Each row of a before or after table is a point. One or more steps were done to the points. Then noise was added and the rows were shuffled. The steps act on how far a point lies along the listed directions, d1 being the first. Write out the steps. A step turns or swaps two directions, mirrors them in a line or flattens them onto one, adds a multiple of one to another, or multiplies one. Angles are multiples of 10 degrees, from the lower direction toward the higher: turns from -170 to 170, lines from 10 to 170 but not 90. Use the fewest steps. Two steps may share a direction if one is a turn and the other turns, adds or multiplies; they go together, in the order done. Otherwise the lowest direction goes first.

Directions:
(1): [2.3 4.7]
(2): [-4.7  2.3]
Before (14 x 2):
[[-0.4 -2.3]
 [ 1.6  4.8]
 [ 2.1 -5.3]
 [ 1.4  4.0]
 [ 3.0 -2.3]
 [ 4.9 -6.4]
 [-4.9  6.4]
 [-0.5  4.9]
 [-0.4 -3.7]
 [ 2.3 -6.2]
 [-3.0  3.1]
 [-5.8  1.7]
 [ 6.9  2.8]
 [ 5.1 -4.0]]
After (14 x 2):
[[-3.4  0.7]
 [ 3.2 -0.5]
 [ 3.4 -0.7]
 [ 6.2 -0.7]
 [-6.1  0.4]
 [ 5.2 -0.4]
 [-1.0  0.3]
 [-0.3  0.2]
 [ 5.3 -0.7]
 [-5.5  0.2]
 [ 0.1  0.1]
 [ 1.3 -0.3]
 [ 1.0 -0.4]
 [ 2.6 -0.4]]
Steps: flatten d1 and d2 onto the line at 110 degrees

Directions:
(1): [-3.4  3.3  4.6  3.4]
(2): [-6.0 -0.6 -0.7 -4.4]
(3): [ 2.7  4.7  2.1 -4.7]
(4): [-1.0  4.7 -5.4  1.7]
Before (13 x 4):
[[-3.3  1.2 -1.3  1.0]
 [ 0.3 -3.9  3.1  7.8]
 [-6.9  4.4 -3.4  2.2]
 [ 4.9  0.3  5.2  0.0]
 [ 8.9 -0.5  1.8  0.6]
 [-0.6 -8.9  5.9  1.2]
 [-3.1  2.5 -2.7  3.6]
 [ 1.4  3.1 -2.5  4.7]
 [-3.8 -0.6 -8.6 -0.1]
 [ 4.5 -4.1  6.7  1.4]
 [ 3.5  1.6  1.3 -3.2]
 [ 1.1  0.0  0.8  0.6]
 [-3.9  0.4 -0.2  0.0]]
After (13 x 4):
[[-4.1  1.0 -2.7 -7.5]
 [-3.7  4.6 -1.1 -3.8]
 [ 5.3 -7.5  0.7  2.3]
 [-0.2 -3.4  4.4  2.7]
 [-8.6 -1.4 -1.6  3.1]
 [-4.6  2.9 -8.6  4.4]
 [-1.0  0.6 -0.1 -0.8]
 [ 1.2 -1.0  2.2  2.9]
 [ 2.6 -3.0  6.6  4.9]
 [-6.3  4.6 -5.0 -1.5]
 [ 1.4  2.9 -0.3 -4.4]
 [-2.6 -3.5  3.8 -1.7]
 [ 1.7  0.5  1.1  3.7]]
Steps: turn d2 and d4 by 170 degrees

Directions:
(1): [4.1 0.3 3.6 6.5 1.3 3.1]
(2): [ 6.9  3.9 -1.7 -4.1  0.7  0.9]
(3): [-0.5  5.0  2.6  1.6  1.3 -6.9]
(4): [-2.7  2.5  6.4 -3.8  0.8  3.7]
(5): [ 2.3 -1.7  3.2 -0.8 -7.8 -1.8]
Before (12 x 6):
[[-5.1  2.0 -2.5 -9.2  1.6 -3.8]
 [ 3.4 -0.3  1.0 -5.3 -0.8  5.6]
 [ 1.8  3.6 -2.3 -4.3  0.7  3.6]
 [ 0.2  4.3 -1.0 -1.5  4.7 -0.2]
 [ 2.3  2.8 -6.3 -6.6 -3.0 -6.1]
 [ 0.7  2.1 -1.5 -2.5  4.8  3.0]
 [ 0.0 -2.6 -3.6  1.5 -0.3  7.1]
 [ 8.0 -5.8 -5.7  2.0 -4.5 -1.8]
 [ 1.3  4.3 -2.1 -6.2  6.0  0.1]
 [ 2.5  5.5  1.9 -3.6  4.3  0.6]
 [ 1.0  2.1 -0.8 -4.0  1.2  6.7]
 [ 3.9  1.3 -1.6  0.4 -2.5 -3.6]]
After (12 x 6):
[[  3.5  -4.5 -10.8  -0.9   2.7  -2.0]
 [  1.8   2.2  -4.1   0.2   2.4  -3.0]
 [  4.1   4.1   4.3  -3.2  -0.9   0.0]
 [  4.3   2.8   5.2   6.3   5.3   3.5]
 [  2.8   0.2  -0.1  -5.7   1.2   6.0]
 [  2.8   1.4   1.1  -3.3  -2.4   6.4]
 [  4.3   3.1   0.3  -1.1  -1.1   4.7]
 [ -0.1  -3.9  -2.7  -0.7  -4.8   5.1]
 [  4.7   0.4   3.2  -1.2  -3.2   2.3]
 [  4.0   2.8   3.6   0.5  -2.3  -0.8]
 [  7.5   3.1   4.9   0.1  -0.2   1.7]
 [  6.8   5.0  -3.1   4.7   6.3   0.5]]
Steps: turn d1 and d5 by 150 degrees

Directions:
(1): [ 3.6 -0.9  6.5  1.9  7.0  0.7 -3.7  0.0  1.6]
(2): [-6.6  0.2  4.6  3.6  1.7 -0.1  5.0 -0.2 -4.4]
(3): [-3.8  2.5 -6.0  3.3  5.7  2.6  0.0 -0.2  4.4]
(4): [ -0.6   0.8  -0.8  -0.4   0.6  -1.2  -2.4 -10.5  -2.2]
(5): [-1.3  2.3  3.5 -6.7  0.3  2.2  4.5 -2.3  5.6]
(6): [ 2.0  1.8  2.3  7.2 -5.2 -0.2  1.6 -2.1  5.2]
Before (14 x 9):
[[  1.5  -1.3   5.2   4.2   1.0  -2.1  -2.3  -5.1  -0.3]
 [  6.3  -0.3   3.3   7.0  13.2  -0.8 -10.4   1.1   6.9]
 [  2.4  -1.9   2.0   0.9  -3.3   0.4   0.9   1.5  -3.6]
 [ -0.9  -0.5   0.4   7.3   1.1   0.5   0.7   0.8   4.0]
 [ -0.4  -1.3   0.5   9.1  -0.7  -2.7  -0.2  -9.4  -2.5]
 [  1.2  -2.3  -1.4   3.0  -1.8   0.2  -0.5   2.1   3.8]
 [  2.2   3.3  -5.9   3.0  -2.3   1.3   0.5   0.9   5.7]
 [  1.5   1.5  -3.0   5.3   2.8   2.0  -5.6   0.7   4.5]
 [ -0.3   1.5  -7.9  -4.8   5.2  -0.7  -3.3  -1.4   0.4]
 [ -3.5   0.5  -6.2   1.0  -0.5   3.3   0.1   2.6   5.4]
 [  5.4  -2.9   2.3   0.8 -10.2  -2.2  -1.1   2.9  -2.5]
 [ -2.0  -2.2  -4.9   2.7  -0.2   0.4  -1.3   1.6  -2.4]
 [ -0.9   0.9  -2.4  -0.2   8.8   1.7  -1.6  -1.7  -1.1]
 [ -3.4  -1.8  -7.1  -5.2   4.4   5.4  -2.4   0.6   0.9]]
After (14 x 9):
[[ 3.8 -0.6 -3.2  0.3 -1.1  2.0 -1.4  2.1  1.6]
 [ 7.2 -1.2 -3.7 -0.1 -7.8 -0.4 -3.7  3.9  3.9]
 [-5.8 -1.9  1.7  3.4 -3.7 -0.3  1.6 -0.3 -5.2]
 [-0.3  0.6  3.4  4.3 -6.2 -1.7  4.0 -0.6 -3.8]
 [-3.4 -0.2  3.9 -6.2  1.1 -2.5  3.5  1.1 -6.1]
 [-1.3 -1.0  2.8  7.5  0.5  0.1  2.0  0.7  2.3]
 [ 3.0 -2.5 16.9  5.1  8.6 -2.3 -2.0  4.3  0.3]
 [-5.7 -4.0  2.3 -4.0  1.0  2.5  1.5 -0.5 -8.3]
 [ 2.4  0.6  3.5  0.2  2.6  1.1 -0.1  0.0  7.9]
 [-2.3  0.1  4.3 -2.0  6.7  1.4  3.0  0.9 -3.2]
 [-2.8 -1.8 -0.5 -0.3 -0.9  1.2  2.5  5.4 -1.2]
 [ 0.4 -3.2  1.7  3.8 -3.0 -0.9  0.3  1.3 -0.1]
 [-0.3  1.2  2.2  0.8  0.5  2.8  7.4  1.5 10.9]
 [-1.4  0.1  8.8  3.9 -1.5  0.3  1.3  3.2 -1.5]]
Steps: swap d2 and d3; swap d4 and d5

Directions:
(1): [ 0.5 -2.3  0.9 -5.5 -5.1 -1.2  0.8  3.5  3.4 -8.0  0.6]
(2): [-3.3  2.6 -6.2  5.0 -4.3  2.9 -3.4  1.1 -1.0 -2.7  4.9]
(3): [ 0.9  2.7  0.2 -3.6  2.6  2.1 -5.8  3.9 -7.4 -2.5 -3.4]
(4): [ 7.5 -1.5  4.2  2.3 -3.0  6.3 -4.0 -0.9  2.1  0.9  0.9]
Before (11 x 11):
[[-1.0  1.9 -2.5 -0.2  0.8  0.7 -1.6  2.2 -2.1 -1.9  1.8]
 [-0.3  0.6  1.6 -1.9  5.2 -2.7  1.9 -0.5 -0.7  3.7 -2.0]
 [ 3.2 -2.4  4.0 -3.2 -0.1 -0.4  3.0 -0.4  2.7 -2.4 -1.7]
 [ 1.5 -2.6  1.2 -1.7 -1.8 -0.1  0.7  1.4  2.1 -2.1 -0.1]
 [-0.4 -0.3  1.4 -0.1  1.0  0.8  1.0 -0.6 -2.3 -0.6  0.4]
 [ 2.4 -1.3  4.2 -6.7  1.7 -1.5 -0.3  3.9 -0.8 -1.7 -5.9]
 [ 0.1 -0.4 -1.5  0.3 -3.6  1.1 -0.3  0.1  1.8 -3.6  1.9]
 [ 1.2 -4.1  2.3 -2.3 -3.9  0.7 -0.1  0.2  3.4 -1.5 -1.6]
 [ 0.3 -1.8  1.9  1.8  5.6 -2.8  2.3 -2.2 -1.3  4.9 -4.2]
 [ 6.2  0.3  2.2 -1.2 -0.8  7.4 -8.5  3.1 -2.8 -3.6 -1.4]
 [ 1.0 -0.1 -0.3  0.7 -2.4  0.4 -3.0  1.6  1.3 -3.2  1.4]]
After (11 x 11):
[[  0.4  -0.7   1.9  -0.6   1.5   0.3   1.4  -0.8  -2.3  -0.6   0.1]
 [ -0.6   1.2  -3.5   3.3  -4.7   1.7  -4.5   2.2   1.1  -4.5   3.9]
 [  7.1  -4.9  12.4 -13.4   7.1  -5.4   4.5   2.3   0.6   1.9 -12.3]
 [  2.3  -3.0   2.6  -2.9  -0.7  -0.6   1.7   1.1   2.4  -1.6  -0.9]
 [  6.3  -4.7   9.8  -8.2   4.0  -3.2   6.2  -1.5   3.9   0.3  -6.4]
 [ -1.7   1.1  -5.4   3.5  -6.5   3.0  -1.9   0.7   1.4  -5.3   4.9]
 [  5.4   1.0   0.7   0.5  -1.9   7.9  -9.7   3.6  -3.1  -4.5  -0.2]
 [ -2.9   3.7  -5.9   2.7  -2.0   2.4  -3.7   2.5  -2.5  -3.7   4.5]
 [  4.1  -4.5   8.8  -3.5  10.3  -6.0   6.0  -3.3  -0.2   7.9  -9.5]
 [  2.8  -2.2   7.6  -6.6   9.1  -5.2   5.2  -1.2   0.0   6.1  -6.9]
 [  2.6  -4.7   4.2  -4.1  -2.2  -0.4   1.1  -0.2   4.0  -0.3  -3.6]]
Steps: multiply d2 by 3

Directions:
(1): [-2.2  2.1 -5.9 -1.0  3.2  3.4 -0.1  1.9 -3.9  0.8  0.6  1.2 10.4  0.1]
(2): [ 1.7  0.2 -4.4  3.1 -2.6 -0.4  5.8  3.4  2.9 -6.3 -1.3  6.1 -0.4 -4.9]
(3): [ -2.7  -1.0  -0.4  -4.9   1.9   2.3  -1.1  -0.9   0.4   2.8  -1.2  -1.5
  -2.0 -11.6]
(4): [-5.9 -3.1 -0.9  2.5 -2.2  1.1  7.5 -6.0 -6.3 -0.2  0.5 -1.6 -1.6  0.4]
Before (10 x 14):
[[-1.9 -2.0 -4.3  3.5 -2.8 -0.7 13.0 -1.9 -3.8 -5.2 -1.5  4.3 -2.5 -8.9]
 [-8.0 -4.4 -2.8 -0.6  0.9  6.3  2.8 -2.5 -9.4  4.3  0.5 -3.4  1.5 -0.5]
 [ 2.0 -0.6 -3.1 -2.5  1.7  1.5 -4.0 -0.4  1.0  0.7  3.5  1.3  0.3 -8.9]
 [ 0.1 -1.3 -2.2  4.1  1.5 -0.2  1.8 -1.5 -6.8  3.3  1.5 -1.4  2.1 13.0]
 [ 2.3  0.3 -0.6  4.9 -3.7 -0.2  4.1  1.7 -2.7 -2.5 -1.9  3.3  5.0  7.4]
 [-0.8  0.4 -2.3  3.2  3.1  0.3 -1.2 -1.5 -3.1  1.2  1.2  0.5  9.1 10.9]
 [-2.0  3.5 -2.7 -0.1 -1.3  1.7 -1.4  0.3  0.8  0.0  1.4  1.1  5.4  1.8]
 [ 2.0  0.7  1.7 -1.3 -0.2 -1.1 -5.2  2.8  3.3  1.0 -1.8  0.3 -0.9 -2.7]
 [ 8.0  1.7  0.2  3.8 -1.5 -2.7 -0.4  2.8  6.6 -6.6 -0.1  5.2 -2.6  1.7]
 [ 1.1 -0.7  0.9 -4.0 -0.1 -0.5  0.2 -0.5  6.2  1.3 -2.2 -0.7 -5.3 -7.1]]
After (10 x 14):
[[-2.7 -0.4 -4.9  2.2 -1.2  1.1  7.3 -2.8 -2.3 -1.3  0.0  1.1  4.1  3.7]
 [ 3.8  4.2 -0.4 -0.4  4.9 -1.1 -4.5  2.9 -3.7  3.0  2.0 -1.1 11.1 10.9]
 [ 7.1 -0.3  1.3 -2.6  2.4 -1.4 -6.1  5.5  6.5  2.9 -1.7  0.9 -7.3 -4.6]
 [ 3.0  0.9  3.3 -5.0  1.5  1.5 -6.8  2.8  1.8  5.1 -3.0 -1.7  2.2 -4.5]
 [-2.5  1.2  2.8 -1.7 -2.3  0.3 -3.1 -2.7  2.4  2.3  1.0 -2.1 -2.4 -0.4]
 [-1.1 -3.4 -1.2  3.2 -1.7  0.0  1.7 -6.4 -5.3  0.2  5.4 -0.7 -0.6  3.4]
 [ 5.5 -1.5  4.0  3.4 -2.5 -1.5 -3.8  5.1  3.4 -1.1  0.1  0.7 -5.5 10.5]
 [ 2.7 -1.7  5.5 -3.0  2.4 -2.3 -6.7 -1.0  7.3  3.1 -1.8 -1.5 -6.9 -5.1]
 [-2.8  0.5 -4.7 -3.9  4.4  4.9 -1.1 -2.5 -3.8  2.2  0.6 -0.6  6.4 -7.9]
 [-3.8 -1.7 -1.3  2.0 -2.2  0.6  3.2 -2.2 -3.7  0.1 -1.3  0.0  0.2 -2.5]]
Steps: turn d1 and d2 by -130 degrees; turn d3 and d4 by 140 degrees
